Each row of a before or after table is a point. The points were changed in one or more steps. Then noise was added and the rows were shuffled. The steps act on how far a point lies along the listed directions, d1 being the first. Name the steps. A step turns or swaps two directions, mirrors them in a line or flattens them onto one, adds a multiple of one to another, or multiplies one. Angles are multiples of 10 degrees, from the lower direction toward the higher: turns from -170 to 170, lines from 10 to 170 but not 90. Use the fewest steps. Two steps may share a direction if one is a turn and the other turns, adds or multiplies; they go together, in the order done. Otherwise the lowest direction goes first.

Directions:
(1): [-4.2  0.6]
(2): [-0.6 -4.2]
Before (13 x 2)
[[ 1.9  1.0]
 [-3.0 -4.9]
 [-4.6 -4.6]
 [-1.0 -3.6]
 [ 0.9 -4.5]
 [ 1.2 -1.0]
 [-2.8  3.4]
 [ 2.8  2.4]
 [ 1.2 -4.7]
 [ 3.0  3.5]
 [ 3.7  2.2]
 [-2.5 -1.5]
 [ 1.3  3.7]]
After (13 x 2)
[[-4.8  0.1]
 [ 3.3  2.0]
 [ 3.9 -2.0]
 [-3.3 -5.5]
 [-3.2 -1.7]
 [-4.1 -4.0]
 [ 2.8  3.7]
 [ 0.5  2.0]
 [ 1.7  3.3]
 [ 1.3  4.1]
 [-4.6 -0.1]
 [-0.9 -2.8]
 [-1.4  1.0]]
Steps: mirror d1 and d2 in the line at 60 degrees

Directions:
(1): [ 2.1 -2.3  4.4 -2.7]
(2): [-0.6  0.4  3.5  4.9]
(3): [-2.5 -5.3 -1.0  0.9]
(4): [ 5.0 -1.7 -1.9  2.1]
Before (8 x 4)
[[ 0.6  0.2  1.6 -1.5]
 [ 1.0  3.9 -2.5 -0.3]
 [ 3.9 -8.2  5.0  4.2]
 [-0.9  0.6 -3.1  0.8]
 [ 0.3 -0.4 -1.3 -2.4]
 [-1.2 -0.6 -5.7 -2.0]
 [ 4.9 -5.8 -3.4 -1.3]
 [-0.5 -1.3 -2.5  0.9]]
After (8 x 4)
[[ 4.9  5.0  8.6  1.8]
 [-0.5  1.5 -2.9 -0.1]
 [ 2.8  5.3  1.6 -5.6]
 [ 0.0 -1.4  1.5 -0.7]
 [-3.9  0.1 -2.4 -1.4]
 [ 0.9  2.2 -1.7 -0.3]
 [ 1.3  1.3 -5.2 -3.0]
 [ 0.9 -0.4 -1.0 -2.5]]
Steps: turn d1 and d2 by 10 degrees; turn d3 and d4 by 130 degrees

Directions:
(1): [-0.1 -2.1 -2.8  4.8  0.9 -1.4  1.7  5.7]
(2): [ 4.8 -0.2 -1.3  5.1  0.3  1.4 -0.5 -4.5]
(3): [1.5 4.0 1.5 0.2 0.1 6.0 3.0 2.7]
Before (14 x 8)
[[ 3.6 -1.4 -0.3  8.2  2.2  0.1  0.8 -3.0]
 [ 0.9 -5.8 -4.7  6.5 -1.9 -3.0 -1.9 -1.1]
 [ 1.6 -1.7 -3.3  2.7  2.3 -0.6  0.2 -0.2]
 [-3.9 -3.1  0.3 -4.7 -0.8 -3.5 -0.5  1.0]
 [ 1.0  0.6  0.2 -0.5  0.2  1.8  0.5  1.5]
 [-3.0  5.0  3.9 -7.4 -1.1  1.3  0.2 -2.8]
 [-1.2 -3.7 -1.4  1.9 -0.9 -6.5  0.1 -0.1]
 [ 0.7  3.2  1.6 -1.7  0.2  0.3 -2.3 -2.0]
 [ 4.6  3.7  0.5 -0.5  0.8  5.5 -1.2 -9.7]
 [-1.2 -0.6  2.6 -3.6 -0.3  0.4 -3.1 -7.6]
 [-0.9  4.6  1.0 -1.5 -0.5  5.2  2.5  3.9]
 [ 3.4  2.1 -0.6  4.0  0.6  4.0  1.9  2.3]
 [-4.5 -1.7  2.4 -5.1 -0.3 -2.7 -2.9 -2.1]
 [ 3.3 -0.2 -0.5  5.1  1.0  2.9  1.1 -1.3]]
After (14 x 8)
[[-1.4  3.4  2.5 -3.9 -0.2  3.2  1.2  3.2]
 [ 1.2 -3.8 -1.1  3.9  0.6 -3.0 -3.1 -5.1]
 [ 3.9 -1.1 -0.4  5.3  0.8  2.6 -1.1 -6.1]
 [-1.2 -2.3 -3.4  5.1 -1.7  1.8  2.4  7.8]
 [ 5.4  5.2  0.1  1.8  1.3  8.7  1.6 -4.7]
 [-0.5  2.1  1.9 -0.2  0.5  4.7  2.8  3.2]
 [ 0.1  0.4  0.7 -2.5 -0.1  0.7 -0.6  0.0]
 [ 2.4  2.7  0.6  0.9  0.5  0.5 -2.1 -2.6]
 [ 0.1 -5.0 -2.1  1.2 -0.4 -4.6 -1.4 -2.5]
 [ 1.9  1.5  0.8 -0.7 -0.6 -1.6 -2.4 -9.9]
 [-0.3 -2.6 -2.0  4.4 -0.4 -4.1  2.3  3.3]
 [-2.9  2.7  2.1 -6.4 -1.3  0.7 -1.7 -2.9]
 [-0.4  0.0 -2.0  0.3  2.1  1.3  1.9  3.9]
 [-0.5  2.3  2.2  3.4  2.0  4.2  4.6  5.6]]
Steps: turn d2 and d3 by 70 degrees; turn d1 and d2 by -60 degrees

Directions:
(1): [-2.2 -0.7  1.6 -4.8  0.4 -5.6 -1.4  3.4  1.0 -1.3  4.6]
(2): [-2.9 -1.2  1.2 -1.3  3.7  3.7  3.7  3.2 -5.8 -1.5  0.4]
(3): [ 2.3  2.2 -3.4  2.1  4.3  1.6 -2.7  2.3 -0.2  4.0  5.0]
(4): [ 0.1  4.8  0.9  3.9 -1.0 -2.4  3.7 -2.8 -2.1 -3.3  4.3]
Before (10 x 11)
[[-5.1  1.2  2.6 -0.6  1.1  0.6  6.4 -0.6 -5.6 -4.7 -1.4]
 [ 0.5  1.0  0.0 -2.4  0.9 -2.7 -2.0  2.8  0.7  1.3  4.2]
 [-1.3  2.5  0.1 -0.8  5.8  0.7  1.9  3.8 -2.3 -1.7  6.3]
 [-0.6  0.5 -0.9 -0.5  3.5  4.1  1.6  5.4 -5.8  1.4  3.4]
 [ 0.2 -1.4 -0.6 -2.9  0.8 -0.3 -2.2  2.2  0.2  1.9 -2.4]
 [-1.8 -3.1  0.4 -1.3 -0.7  5.6  3.4 -2.3 -2.5 -1.3 -7.8]
 [ 1.4 -2.6 -3.8 -0.9  0.4  2.7 -3.6  1.6  1.1  5.1 -1.7]
 [ 0.4  1.2  0.7 -3.5  1.3 -3.3 -1.4  4.0  2.1  1.1  6.1]
 [ 0.5  2.5  1.1  1.7 -0.1  4.3  3.5 -3.4 -4.2 -1.0 -2.4]
 [-2.7  0.5  4.9  0.9  0.6 -0.5  8.3 -1.6 -7.4 -6.2  0.2]]
After (10 x 11)
[[-3.6  0.6  3.6 -3.9  0.7 -3.3  3.1  2.0 -0.4 -5.7  2.7]
 [-1.5  0.4  1.5 -3.6  3.4  0.7  2.1  5.0 -2.5 -0.1  4.7]
 [ 2.2  3.0  2.4  1.5 -4.2 -9.7 -0.3 -4.5  3.4 -2.7  4.2]
 [-3.0 -1.9  3.7 -5.0 -4.9 -3.7  2.0  2.0 -1.1 -3.6 -0.9]
 [-1.4  0.1  1.0 -2.8  2.5  0.2  1.1  3.7 -2.9  0.0  2.7]
 [ 0.2 -1.5 -0.5 -2.9  0.9  0.1 -1.9  2.4 -0.1  2.0 -2.3]
 [-0.9  3.4  0.4 -0.4 -3.4 -7.9 -1.3 -3.5  4.8 -1.7  1.9]
 [ 2.2 -0.9 -1.7 -1.0 -4.6 -2.0 -3.2 -4.8  6.3  1.5 -4.6]
 [ 1.4  2.6  1.6  0.6 -4.5 -1.9  0.7 -5.8  1.4 -1.4 -2.4]
 [-1.3 -4.4 -1.2 -2.5 -0.2  4.1  0.0  1.6 -1.5  1.8 -4.9]]
Steps: turn d1 and d2 by -40 degrees; turn d2 and d3 by -120 degrees

Directions:
(1): [-1.3 -3.9  2.9 -2.9 -0.4  4.8  0.6  1.1  3.0 -4.0 -2.8  0.7 -1.3 -5.9]
(2): [-1.8 -0.9 -0.7 -1.5  3.0 -2.1 -6.9 -3.2 -1.8 -3.2  3.6  1.1 -4.5 -1.1]
(3): [ 1.2  2.3  5.2  1.6  4.1 -4.2  0.1 -0.7  6.0  0.5 -2.4  3.5 -1.3  0.6]
(4): [ 5.9 -2.8 -5.9  1.5  0.8 -1.5  0.2  1.2  3.5 -4.4 -1.7 -1.9 -1.8  1.5]
(5): [ 0.6  1.8  1.6 -1.1  2.4 -0.4 -3.7 -0.3 -3.5 -0.6 -7.7 -5.2  1.4  0.4]
Before (8 x 14)
[[-2.3 -1.3  0.5 -2.9  0.3  0.5 -2.8 -0.5 -0.7 -1.9 -1.7 -1.7 -1.2 -4.1]
 [-1.8 -2.2 -5.4 -0.6 -2.2  2.3  0.2  0.9 -3.7 -1.0  8.0  2.4 -2.5 -0.8]
 [ 1.1 -1.4 -1.1 -0.9  0.0  4.5 -0.2  1.5 -0.2  0.0 -5.4 -4.2  0.5 -3.5]
 [ 0.5 -1.2  1.7  0.1 -0.8  2.2  3.3  2.6  3.5 -2.0 -0.3  0.2 -0.3 -2.8]
 [ 3.1 -5.7 -8.6 -2.2 -5.5  4.3 -0.9  2.0 -4.3 -2.8  3.8 -2.5 -0.7 -1.5]
 [-1.2 -3.8 -8.2 -1.3 -6.6  4.1  1.6 -0.8 -4.6  1.4  9.3 -3.6 -1.2  0.2]
 [-1.5  0.7  4.7 -0.3 -0.7  2.6  0.0  2.6  0.3  0.3 -4.4 -0.8  2.7 -1.5]
 [ 2.1  3.0  2.7  1.6  2.7 -3.7 -2.8 -1.1  0.3  1.3  0.4  1.4 -1.3  2.3]]
After (8 x 14)
[[ 3.2 -5.1 -9.4 -1.7 -5.0  3.1 -2.0  1.1 -5.4 -2.8  4.5 -2.9 -1.1 -0.1]
 [ 1.3  1.4  0.5  2.0 -0.9  0.6  4.6  2.7  2.0  0.8 -1.0 -0.7  2.3  0.4]
 [-1.4 -4.9 -8.5 -1.3 -6.5  4.2  0.9 -0.9 -4.5  0.3  9.7 -2.8 -2.0 -0.8]
 [-2.9 -2.2 -5.5 -0.9 -1.6  1.2 -2.5 -0.7 -4.1 -1.9  9.4  3.0 -4.1 -1.4]
 [-2.5 -0.1 -0.4 -2.4  1.4 -1.9 -5.4 -2.1 -2.9 -1.8  0.2 -1.7 -2.0 -2.3]
 [ 2.0  0.6 -1.7  0.9 -0.6  3.2  1.1  1.8 -1.4  2.1 -5.5 -4.8  2.8 -1.2]
 [ 1.0  1.1  3.6  0.3  3.1 -1.9 -3.7 -1.6  1.3 -0.7  0.7  2.2 -3.0 -0.4]
 [-0.3  2.5  4.0  1.1 -1.9  2.2  1.8  4.0  0.3  2.2 -5.1 -1.8  4.7  0.8]]
Steps: flatten d1 and d5 onto the line at 80 degrees; multiply d2 by 2
